Each point is reached from the start by the listed moves, each made once or not at all, plus a little noise. Is the number of moves made odd or even? Then give how often each move was made.
In the rows, zero is written as 128.

Moves:
(1): [158 149 132 139 173]
(2): [134 166 104 119 109]
(3): [137 136 164 109 116]
Start: [130 146 122  92 111]
Points:
[130 148 123  91 111] => even (0, 0, 0)
[173 215 139  75 124] => odd (1, 1, 1)

Moves:
(1): [147 129 126 146 113 103 132]
(2): [138 161 118 132 115 131 118]
(3): [136 151 179 142 147 158 130]
(4): [119 125 118 164 138 116 109]
(5): [145 155 115 147 158 124 161]
(6): [142 118 129 130 125 151 120]
Start: [133 127 116 107 139 145 134]
Points:
[185 161 142 193 181 157 145] => odd (1, 0, 1, 1, 1, 1)
[164 177 158 125 140 200 119] => odd (0, 1, 1, 0, 0, 1)
[142 181 146 160 156 167 108] => odd (0, 1, 1, 1, 0, 0)
[181 198 142 143 169 203 156] => even (0, 1, 1, 0, 1, 1)
[159 180 146 180 144 138 113] => even (1, 1, 1, 1, 0, 0)

Moves:
(1): [142 159 125  95 167 112 150 113 147 129]
(2): [132 138 120 156 127 130 127 123 143 130]
(3): [150 139 138 122 120 122 102 114 142 126]
(4): [129 145 127 176 132  93 109 137 126 130]
(5): [135  99 118 112 150  75 151  87 183 112]
(6): [127 131 158 133 134 125 137 145 136 127]
(7): [100 134 172 150  95 123 173 113 108 167]
(8): [121 142 121 116 122 115 126 137 159 130]
(9): [167 109 109 125 112 150 139 140 131 123]
Start: [116 126 110 107 158 120 115 114 131 111]
Points:
[121 161 174  62 173  24 182  53 238 136] => even (1, 0, 1, 0, 1, 1, 1, 1, 0)
[146 167 158 186 106  83 131 125 180 149] => odd (0, 1, 1, 1, 0, 1, 1, 1, 1)
[122 156  99 181 160  89  94 120 146 119] => even (0, 1, 0, 1, 0, 0, 0, 0, 0)
[118 124 128 115  98 127 168 119 150 142] => odd (0, 0, 0, 0, 0, 0, 1, 1, 1)
[166  95 106 123 170  86 156 100 214  91] => even (0, 1, 0, 0, 1, 1, 0, 0, 1)

Moves:
(1): [159 147 135  95 147 160 113 121 117 116 142 133]
(2): [117 162 127 112 130 113 110 130 105 111 141 137]
(3): [129 121 153 122 121 135 126 103 125 126 126 113]
(4): [163 139 130 133 161 127 108 117  84 137 119 125]
(5): [110 139 124 133 158 130 134 134 136 118 120 131]
(6): [121 137 131 137 131 147 127 139 102 144 148 141]
(7): [140 151 133 150 112 126 171 136 154 131 107 125]
(8): [118 155 142 120 142 134 117 168 161 156 140 106]
(9): [149 114 157 136 158 113 132 114 163 137 155 146]
(10): [121 122 128 116 126 126 133 117 131 150  99 150]
(11): [143 121 132 112 144 116 162 121 125 134 150 106]
(12): [129 118 146 127 116 124 142 154 124 117 114 138]
Start: [137 158 123 144 141 138 130 127 137 165 135 120]
Points:
[139 161 191 107 197  97 175 102 151 160 144 144] => odd (0, 1, 1, 0, 1, 0, 0, 0, 1, 1, 1, 1)
[182 232 163 123 206 170 151 180 150 196  80 130] => odd (1, 0, 0, 1, 1, 0, 1, 1, 0, 1, 0, 1)
[176 218 150 155 149 114 149 154  91 149 101 135] => even (0, 1, 0, 1, 0, 0, 1, 0, 0, 0, 0, 1)
[140 167 143 141 158 120 230 151 167 176  83 129] => odd (0, 0, 0, 0, 1, 0, 1, 0, 0, 1, 1, 1)
[214 209 178 160 228 171 160 147 118 168 142 161] => odd (1, 0, 0, 1, 1, 1, 1, 0, 1, 0, 0, 1)
[117 191 164 129 194 159 156 155 144 204 176  78] => odd (0, 0, 1, 0, 1, 1, 0, 1, 0, 0, 1, 0)
